Each point is reached from the start by the listed moves, each made 0, 1 or 2 times, or once backwards (-1), plus a little noise. Say if it took an odd or an even number of moves. Then give how often each move was made.
(in the rows, 128 means zero)

Moves:
(1): [152 132 122]
(2): [134 149 141]
(3): [140 115 162]
Start: [132 133 118]
Points:
[151 172  91] -> odd (1, 1, -1)
[183 168 173] -> even (1, 2, 1)
[161 133  56] -> even (2, -1, -1)
[ 92 121  79] -> odd (-1, -1, -1)

Moves:
(1): [153 130 124 112 129 126 131 142 123]
(2): [126 148 128 134 126 128 130 130 119]
(3): [137 132 161 128 119 119 128 127 131]
(4): [132 129 130 142 131 121 113 138 132]
(5): [125 125 131 126 146 122 136 131 131]
(6): [136 130 129 137 136 149 128 120 135]
(7): [126 118 123 147 119 135 151 144 132]
(8): [122 125 130 122 128 141 119 143 129]
Start: [123 127 114 131 123 132 132 136 126]
Points:
[169 107 136 159  95 121 117 179 145] -> odd (1, -1, 1, 2, -1, 0, 1, 0)
[164 106 102 146  88 144 128 249 126] -> even (2, 0, 0, 2, -1, -1, 2, 2)
[153 166  89  85 184 163 118 179 105] -> odd (2, 2, -1, 0, 2, 1, -1, 2)
[136 122 115 123 122 120  89 207 126] -> even (1, 0, 0, 2, 0, -1, 0, 2)

Moves:
(1): [160 128 129 127 145 127 129 116 125 142 126 120 143]
(2): [130 151 119 134 126 111 124 122 137 124 126 129 123]
(3): [125 135 138 117 138 130 126 139 136 129 127 126 119]
(4): [131 124 143 150 130 130 119 137 130 121 132 124 121]
(5): [133 140 124 143 152 131 135 126 115 117 125 146 128]
(6): [121 126 112 134 122 149 128 127 128 128 126 111 122]
(7): [127 124 135 131 128 126 140 124 134 126 122 126 131]
(8): [121 132 118 132 122 128 133 153 133 132 132 130 137]
(9): [136 122 128 126 139 127 123 131 139 113 122 126 128]
(10): [115 118 122 138 136 128 122 123 145 151 134 137 117]
(11): [128 126 129 130 128 127 132 115 141 124 154 127 124]
(12): [133 132 131 138 116 147 131 124 142 126 126 145 118]
Start: [120 136 129 125 132 134 126 128 125 124 127 130 119]
Points:
[ 66 171  69 134 145 137 136 113 226 162 173 117  68] -> odd (0, 2, 2, -1, 0, 2, 1, 1, 0, 2, 2, 0)
[169 126 132 192 136 155 132 127 116 153 133  93 151] -> odd (2, 0, -1, 2, 0, 1, 1, 1, -1, 0, 0, 0)
[179 207 137 176 186 104 116 123 147  30 135 185 103] -> even (0, 2, 0, 1, 2, -1, -1, 0, 2, -1, 1, 1)
[134 130 110 135 149 178 105 193 163 192 111  69 126] -> even (2, 0, 2, 1, -1, 2, 0, 2, 0, 1, -1, 0)
[ 92 210 109 142 184 123 139 141 170  95  78 200  69] -> odd (-1, 2, 2, -1, 2, 0, 1, 0, 1, 1, -1, 1)
[148 142 101 249 177 137 114  96 231 112 172 148  88] -> odd (1, 2, -1, 2, 1, 1, 1, 1, 2, 2, 2, 1)
